Rows are points. Before rounding, the points of a table are all equally far from one centre. They may lie mostly on one side of it. Write the centre, to within rounding.
In the rows, zero is written as 128.

Points:
[[ 74 133 140]
 [103 164  92]
 [ 69 108  80]
 [142 142 134]
 [113 161 130]
 [ 62 122 124]
 [ 99 132 154]
 [ 87 153  81]
 [ 97 165 105]
 [131 161 104]]
Centre: [108 118 108]

Points (15 x 8):
[[144 150 137 113 123 133  94  86]
 [141 167 111 103 139 125 149 120]
 [ 97 116 178  88  99  94 100 138]
 [ 74 155 132 165 159 140 134 125]
 [ 97 114  88 134 110  38 139 111]
 [ 68 163 150 148  82 124 102 152]
 [122 103 150 124 130  82  95 154]
 [ 83 141 154 116  90 131  82 160]
 [114 111 114 176 137 132  93  98]
 [ 85 108 134 187 132 108 121  85]
 [147 111  84 110 125  76 111 114]
 [ 57 148 127 136  61  69 131 139]
 [ 74 141 185 108 114 137 125  89]
 [105 127 130 125  85  78 176 148]
 [ 72 107 169 141  88 113  78 111]]
Centre: [ 85 130 116 119 114 107 121 112]

Points:
[[118 119 187 143 108 132 164 118 143 177 169]
 [167 132 170 150 119  99 176 104 128 180 120]
 [132 115 183 150 141 118 160 116 149 190 141]
 [148 132 204 123 110 115 169 123 143 184 162]
 [185 127 201  98 109 122 140 123 145 161 150]
 [163 130 191 152 108 118 137 122 162 171 113]
 [144 111 170 117  88  95 206 115 146 168 132]
 [163 162 189 139  99 115 168 136 141 161 164]
 [141 131 155 102 123 114 197 112 134 158 185]
 [169 138 146 134 131 126 206 135 146 177 138]
 [140 137 176 152 108 107 173 131 175 129 163]
 [147 157 165  86 117  94 172  98 136 163 163]
 [112 104 159 124 125 152 154 110 177 164 153]
 [124  88 173 148 105  96 183 121 142 125 133]]
Centre: [141 124 152 114 114 119 153 134 137 148 133]

Points, 21 rows:
[[148 119 101 187  99 180 119 118  85 156 165 169 102 110  82 106  77 149]
 [105 143 156 140  89 183  92 118 112 140 111 121  90 129 132 134  83 100]
 [170  90 169 133  80 190 110 128 149 113 152 144 138  79 142  87  92 167]
 [163  95  78 175 104 187 114 158 154 129 177 162 141 104 113 117  43 126]
 [128 118 124  91  89 160 126 149 165 121 116 166 139 108 157 150 109 139]
 [157 123  94 161 129 167  81 137 117 102 140 157 143  85 154 126 107 107]
 [134 131  97 166 125 191  91 119 106 155 129 162 139 105 107 137  76 160]
 [156  91 112 144  56 162  54 106 116 131 144 118 154  98 131 118 107 151]
 [165 112  74 162  88 188 115 140 116 112 145 119  59 110 149 137  73 111]
 [157 156 110 129 108 184  93 118 157 168 147 158 130  96 159 120  69 108]
 [156 108 129 192  94 194 112 102 162 147 134 174 103 107  69 102  50 155]
 [139 113  56 165  59 169 125 141 131 130 108 157  89 100 153 141  97 151]
 [130 108  99 150  81 173 151 131  97 126 141 149 117 102  95  80  51 161]
 [141 123 102 173  74 132 144 116 130 123 100 194  98 140 119 151  63 138]
 [177 107  85 190 125 192 114 127 122 130 139 136 125 135  95 100 123 173]
 [159 135  62 182  84 184 108 118 108 132 143 138 123 147 137 139 120 152]
 [136 168 105 127  82 172 105 135  91  90 127 146 106  93 104  91 116 127]
 [161  58 117 115  88 175 130 168 151 145 143 147 133  78 112 149  88 140]
 [140  80 140 150  68 154  86  88 118 124 114 144 158 126 131  83 101 118]
 [148 128 127 142 123 201 153 138 129 108 134 101 125 149 108 102 117 108]
 [125 122 124 159 113 119 121 122 168  88 135 141 106  69 148 117 114 167]]
Centre: [152 117 122 151  85 156 108 136 149 126 141 144 107 121 111 116  95 132]

Points:
[[169 156  67 149 135  92 103 133  92 165 140  62  85 124 145  97 124 111
  116 109 131  98 150 116]
 [140 149  65 155 119 100 132 132  87 151 136  81  93 167 157 132  94  61
  133 127 146  74 154 126]
 [161 136  53 144 132  86 156 122  98 137 152  95 111 123 130  93  74  93
  112 132 131 107 148 110]
 [177 165  48 156 128 100 125 104 126 112 173  91 114 141 142 100 100  69
  127 139 137 100 152 144]
 [202 150  94 128 118 112 110 117 116 136 122  74 127 149 151 154  96  74
  151 125 150  78 111 139]
 [159 156  77 128 134  91 119 127  66 164 167  79 127 174 144 100  85  74
  138 137 125  98 152 144]
 [160 180  49 134 137 111 113 103 139 121 183  73 116 153 143 109 108 115
  143 138 128 143 148  92]
 [185 163  52 146 148 119  89  90  96 133 147  96 129 149 162  96 130  78
  149 116 105  95 141 102]
 [162 155  68 153 157 145  94 105 108 122 115 101  85 183 157 140  91  82
  147 105 128 113 107 105]
 [185 132  89 104 127  93 101  96 103 140 126  64 137 145 160  74 108  97
  148 128 119  77 119 156]
 [162 194  77 143 127 100 109  98 106 139 115  54  94 161 145 109 120  88
  138 104 132  82 101 127]
 [168 138  98 104 126 104  94 110  82 142 128  89 122 146 159  61  72 133
   99 114 132 107 120 118]
 [158 140  66 152 140 118 150 109 123 126 124  79 112 143 125  89  72  86
  120  90 137  85  98 125]
 [169 131  65 152 122  88 126  92 135 164 131 105 108 158 164  79  71  86
  162 100 128 107 119 123]
 [181 144  78 115 143  96  98 117 104 153 141 101 117 190 132 102  92 120
  101 137 115  78 128 110]
 [178 156  74 120 135 107  96  72  98 117 142 115 116 165 153 113  76  77
  119 114 150 119 127 107]
 [159 159  95 157 141  95  92 168 101 112 117 112 105 116 168  78  89 116
  170  94 106 107  99 120]
 [129 158  79 195 161  99 133 114 117 133 157 138 131 145 122 103  80  96
  164 118 116  81 116 103]
 [178 162  60 128 108  86  93 109 109 160 134  93 147 139 173 125 126  94
  128 102 132  69 125 134]
 [170 157  84 145 101 101 113  92  72 128 127  80 124 170 150  83 125  60
  159 103 121 107 134 121]
 [167 165  71 107 140 116 106 104  79 164 153  70 128 169 141  78  91  78
  148  94 143 111 123 131]
 [167 128  90 142 154 142 116 107  93 120 131  83  80 167 185 121  86 116
  164 126 121  71 141 112]
 [195 130  70 152 151 120  89 116  89 135 144  82 143 162 159 108 119  88
  132 139 153 101 123  94]
 [204 174  47 154 132 131 119 112  94 140 119 123 107 189 157 102 106 110
  166 115 122 117 124 162]
 [176 181  64 125 151 119 121 102  89 136 149  72 118 153 123 105  84  77
  165 134 133  92  98 122]
 [198 177  65 134 143 127  95 115  83 152 120  82 127 162 159 102 103 125
  135 101 139  84 106 104]
 [189 184 122 143 151 103 132 133 112 136 130  75 130 155 140  84 134  57
  142 133 120  89 100 129]
 [184 150  82 118 137 128 139 121  79 125 119  72 129 144 182 118  64  97
  130 143 118  95 168 118]]
Centre: [134 159  99 132 131 130 119 127 121 137 121 115 129 144 146 103 115 114
 149 132 138 114 139 134]

Points (31 x 24):
[[130 111 113 159 108 154 132 197  98  96 143 177 143 129 108 158 138 165
  181 134 119 131  91 154]
 [101 126 114 154 114 115 110 157 129  51 164 185 141 139  85 153 143 149
  166 109 105  75 102 154]
 [102  88 131 160 134 120 106 108 127  60 154 185 171 137  91 167 106 132
  167 105  94  85 117 141]
 [ 80 116 148 191 116 118 148 182 109  60 174 173 134 135 112 134 140 137
  158 111 102 110 129 155]
 [137 135 127 162  98 132 110 148  74  64 153 195 121 109 104 141 123 123
  151 102  77 103 108 185]
 [102 147 113 211 114 136 127 156 100  57 123 163 128  88 103 165 127 138
  148 137  90 103 100 142]
 [121 133 129 165 117 144 112 155 105  73 124 172 112 123  62 172 113 145
  164 132  89 116  98 142]
 [133 109 138 195  94 130 116 161 105  35 142 166 114 105 116 182 118 145
  183 123 128 104  89 140]
 [ 94  92 125 171 151 136 130 146 103  59 154 166 102 134 114 173 132 150
  171 156  97 140 108 159]
 [134 131 117 155 113 113 109 178 129  72 165 187 142 122  92 139 158 110
  137 118  74  88 122 142]
 [128  96 109 151 117 129 156 171 114  64 168 178 143  99 118 137 120 135
  191 112 102 129 111 171]
 [107  72 120 177 102 160 152 162 125  92 123 172 133  98 126 171 133 147
  150 127 107 111 111 178]
 [111 114 131 164 138 139 114 121 113  57 135 196 111 119  73 167 114 145
  159 130 115 111 103 174]
 [101  90 114 168 125 103 143 144 111  68 141 178 128 136  98 133 133 152
  157 111  88 109  89 174]
 [ 97 112 130 188  93 148 140 134 115  63 165 187 108 122 107 135 117 171
  167 118 132 132 105 170]
 [107 102 141 211 108 134 150 181 124  83 156 172 131 121 122 162 111 120
  170 128  75 103 112 158]
 [ 95 133 109 156  91 141 132 171 112  37 153 201 146 120 112 151 124 140
  125 132  94 125 107 170]
 [123 120 117 184 104 162 119 191 120  64 146 185 159 135  96 149 107 138
  170 120 107 105  93 153]
 [110 118 121 180  82 141 132 150 144  44 168 162 128 142  87 155 139 153
  153 103  87 121 109 177]
 [ 97 117 122 161 137 137 138 150 104  45 127 192 138 118 118 152 111 162
  161 109  96  93 129 146]
 [104  97 121 172 101 133 160 154 118  66 166 190 159 124  95 158 111 163
  173 139 119 117  84 163]
 [117 125 126 153 131 158 129 173 121 107 149 180 130 138 108 193  89 131
  161 120  89 126  99 177]
 [107 122 138 163  79 110 143 156 116  77 147 194 155 145  92 130 136 166
  192 134 109 104  94 128]
 [ 96 128 115 176  95 132 130 168 111  63 151 188 133 108  94 150 119 161
  164 145  79 117  96 151]
 [110  99 141 180  84 143 121 175  93  68 116 190 137 142  94 163 130 124
  135 116  96 127 110 149]
 [100  90 138 162 123 141 137 165 107  69 143 165 155 102  76 126 158 137
  150 116 127 106  92 154]
 [ 93 123 120 158  98 117 117 171  75  68 160 176 113 178 143 135  91 132
  152 143 105 109 107 173]
 [101 116 140 178 103 127 153 175  99  73 138 183 121 134  92 161 131 152
  152 109 114 106  87 158]
 [102 117 121 181 117 120 141 151  82  92 160 198 142  87 104 154  92 153
  149 153 114 102 119 149]
 [103 118 141 167  78 134 140 166  96  68 165 176  99 133  99 146 122 129
  162 115  91 113 104 136]
 [125 150 129 195 104 168 122 154  64  67 159 135 147 128  70 156 119 131
  155 133  97 103 100 151]]
Centre: [133 136 145 157 106 125 117 124 121  86 145 139 155 133 139 150 129 127
 148 146 124 117 119 159]

Points:
[[123 137  98 160  95 139  94 111 118 143 179 167 153 173  93 158 102 123
  177 107 122 124 135  81]
 [154 135 110 177 122 145  70 117 121  85 168 132 164 140 101 160  90 115
  170 129 154 141 153  89]
 [ 92 180 134 140  84 116  81 105 122 100 163 138 127 150  82 156 117 102
  180 135 148 112 166  96]
 [107 183 140 158  93 152 106 148 127 119 157 140 132 145  78 175  80  96
  156 139 118 113 157 100]
 [107 136 129 154  89 147  99 100 104 125 167 150 128 174  56 156 116  64
  160 132 139  93 138 111]
 [130 140 113 184  83 125  83 140 117 130 189 146 123 170  66 175  83 123
  159 164 162 120 139 114]
 [116 139 109 165  97 152 123 101 116  82 169 145 153 120  70 147 116  96
  136 148 142 102 171  86]
 [ 99 147  92 170 103 126 100  76 111  93 175 174 137 153  95 146 110  92
  177 159 145 122 177 104]
 [139 141 125 190  87 153 103 121 133  73 155 134 139 172  84 199 136  90
  155 164 170 134 169  98]
 [120 154 132 157 105 119  96  85 142  97 190 154 173 167  58 159 122 120
  157 134 129 115 143 106]
 [ 69 146  95 145  99 125 100 145 130 122 149 152 150 183  77 142 119  89
  124 149 152 106 193 119]
 [124 159 137 162  91 138 108  96 106  97 192 137 137 178  61 141 111  73
  145 161 119 131 182 129]
 [120 160 124 188 114 117 130 123 133 106 187 153 147 181  96 187 138 147
  159 146 150 126 193  92]
 [ 96 187 104 144 107 104 105 128 163  81 202 143 123 175  95 148 113 120
  174 139 153 145 135  98]
 [ 97 164 141 159  98 132 117  72 117  96 158 164 125 159  90 149 106  96
  164 167 156 117 164  87]
 [110 149 137 170  79 129 112 111 154 116 208 129 160 187  76 153 132  86
  159 112 163 123 141  98]
 [ 86 124 143 172 137 109 102  87  93 109 152 144 122 166  57 156 137 123
  168 149 175 116 143 124]
 [ 92 191 113 161  85 145 117 124 150  94 165 110 143 164  58 142 125 106
  145 130 183 139 145 108]
 [110 129 111 171  86 126  94  96 103  97 174 139 131 161  59 158 129  94
  165 143 157 115 161  84]
 [103 161 100 162  93 127 101 127 161  91 150 140 118 186  83 167 120  78
  156 145 150 110 165  94]
 [ 97 168 118 170  68 171 102 133 130 135 157 116 158 163  70 149 130  98
  142 134 147 102 156 106]
 [ 79 154 122 142  80 147 101  97 139  88 179 177 147 179  90 191 137 102
  149 145 164 135 153  83]
 [101 183 101 176 130 155  69 120 145  94 198 125 157 162  88 149 138  86
  150 150 125 135 157 109]
 [117 179 151 148  83 139 114 110 129  86 201 128 163 188  92 157 117 102
  118 145 156 138 177 101]
 [ 77 159 132 159  90 128 123 136 147  71 165 174 107 154 115 124 119 111
  148 132 114 132 136 105]
 [122 152 117 180 118 119  85 117 136  98 184 147 143 183  80 129 121  85
  143 136 116 145 145  77]
 [102 175 126 131  95 106  78 113 115 111 171 171 153 159  91 125 110 123
  152 149 135  93 134 105]
 [127 152 135 163  85 136  95 126 118  86 184 126 144 145  80 145  97 101
  154 107 161 107 125  94]
 [119 140 118 114  85 109 149  98 114 121 204 166 114 160  69 144 125 113
  182 117 124 109 158 117]
 [ 96 162  87 143 121  75 119 111 127 107 178 132 153 157  56 170 112 109
  151 127 142 112 151 119]]
Centre: [125 139 121 134 119 137 123 133 123 128 166 147 138 146 112 156 141 104
 148 150 156 156 141 138]

Points (29 x 24):
[[121 134 188 124 166 154 177  88 106 144 140  91 163 113 120 102 162 103
   73 133 171 124 199 134]
 [105 152 195 118 131 138 165  72 106 179 174 115 146 107  66 107 130  93
  101 133 165 126 163 176]
 [ 96 117 172  99 127 144 173 120 127 144 159 123 149 102 146 143 146 108
   73 158 127 111 157 109]
 [105 118 171 156 134 157 180 124 117 179 161 146 161 110 119  92 145 137
   67 121 149 145 209 144]
 [107 148 191  91 148 158 156 136 112 144 134 114 143 106 134 124 117 108
  103 114 154 130 166 134]
 [108 157 191 113 155 145 178 104 127 161 157  84 166 139 139 116 158 138
  109 116 134 101 188 126]
 [100 169 176 111 159 168 165  82 108 152 172 112 170 126 128 127 145  97
  120 139 145  90 185  95]
 [132 135 176 103 145 115 166  68 125 148 181 140 164 129 118 114 184 117
   90  87 152 119 182 129]
 [ 96 132 184 102 132 149 156  83 113 151 192 149 127 102 114 138 149 127
  100 130 155 115 211 146]
 [130 135 165 103 115 153 185  94 151 150 137 134 173 120 104 138 165 102
   71 119 164 114 167  95]
 [136 124 204  93 162 131 174  96 103 155 156 105 145 123 123 124 150 142
   75 122 151 115 162 136]
 [105  93 177 119 130 112 145  94 151 158 136 108 184 111 114 136 142 135
   95 128 150 102 184  99]
 [108 150 186 115 147 162 146  63 122 146 164 117 189 108 106 100 161 132
  101 122 131  88 211 161]
 [ 77 147 197 124 151 102 146  84 154 179 159 133 171  95 110  98 139 134
  100 137 172  85 184 134]
 [103 132 194 121 144 135 155  93 148 170 134 102 175 143 128 102 174 132
   74 114 147 128 180 129]
 [112 139 187 126 140 116 186 105 105 139 176 118 156 146  94 117 159  91
   90  94 111 129 173 136]
 [103 162 151  81 141 130 160 122 134 162 155 109 166 100 142  91 147 118
   83 134 161 112 195 135]
 [ 84 149 217  90 147 122 158 106 107 159 139 108 130 142 112 128 180 120
  124 137 155 110 196 157]
 [119 158 190 104 137 124 187  95 130 172 173 133 157 103 108 126 151 102
  116 116 174  87 183 102]
 [102 124 174 111  96 139 164  86 104 118 168  95 162 141  89 113 167  85
   90 104 128 125 174 127]
 [112 156 144 120 139 167 143  73 134 169 168  93 171 128 107 111 150  73
  103 131 135 130 172 144]
 [108 129 192  95 170 125 164 111 123 113 131 132 120 118 125 129 118 137
   70 133 189 111 172 153]
 [ 97 138 157 125 136  74 158 141 105 105 131 119 165 109 122  73 163  96
   62 116 148 121 181 139]
 [ 74 148 183  98 143 147 188  82 119 170 161 115 165  94 130 108 156 137
   90 124 136 106 160 120]
 [103 130 189 123 132 103 157 111 107 147 150 114 177 135  95 102 163  69
   69 122 170 112 181 139]
 [117 140 164 133 152 112 178  92 102 181 183  94 132  99 123 110 145 101
  114 127 176  99 196 132]
 [ 87 142 193 132 139 143 167  93 152 132 142 102 175 141 112 123 186 110
   88 145 160 134 211 132]
 [107 154 173 106 140 138 181 125 130 169 182  86 157 137 103  95 149 131
  122  94 159 115 183 133]
 [130 124 176 132 160 142 149  82 158 192 175 135 107 119 103 125 150 117
   92 132 121 112 161 134]]
Centre: [123 135 142 146 125 130 162 100 111 124 130 154 146 136 101  85 156 139
 142 166 153 108 147 141]
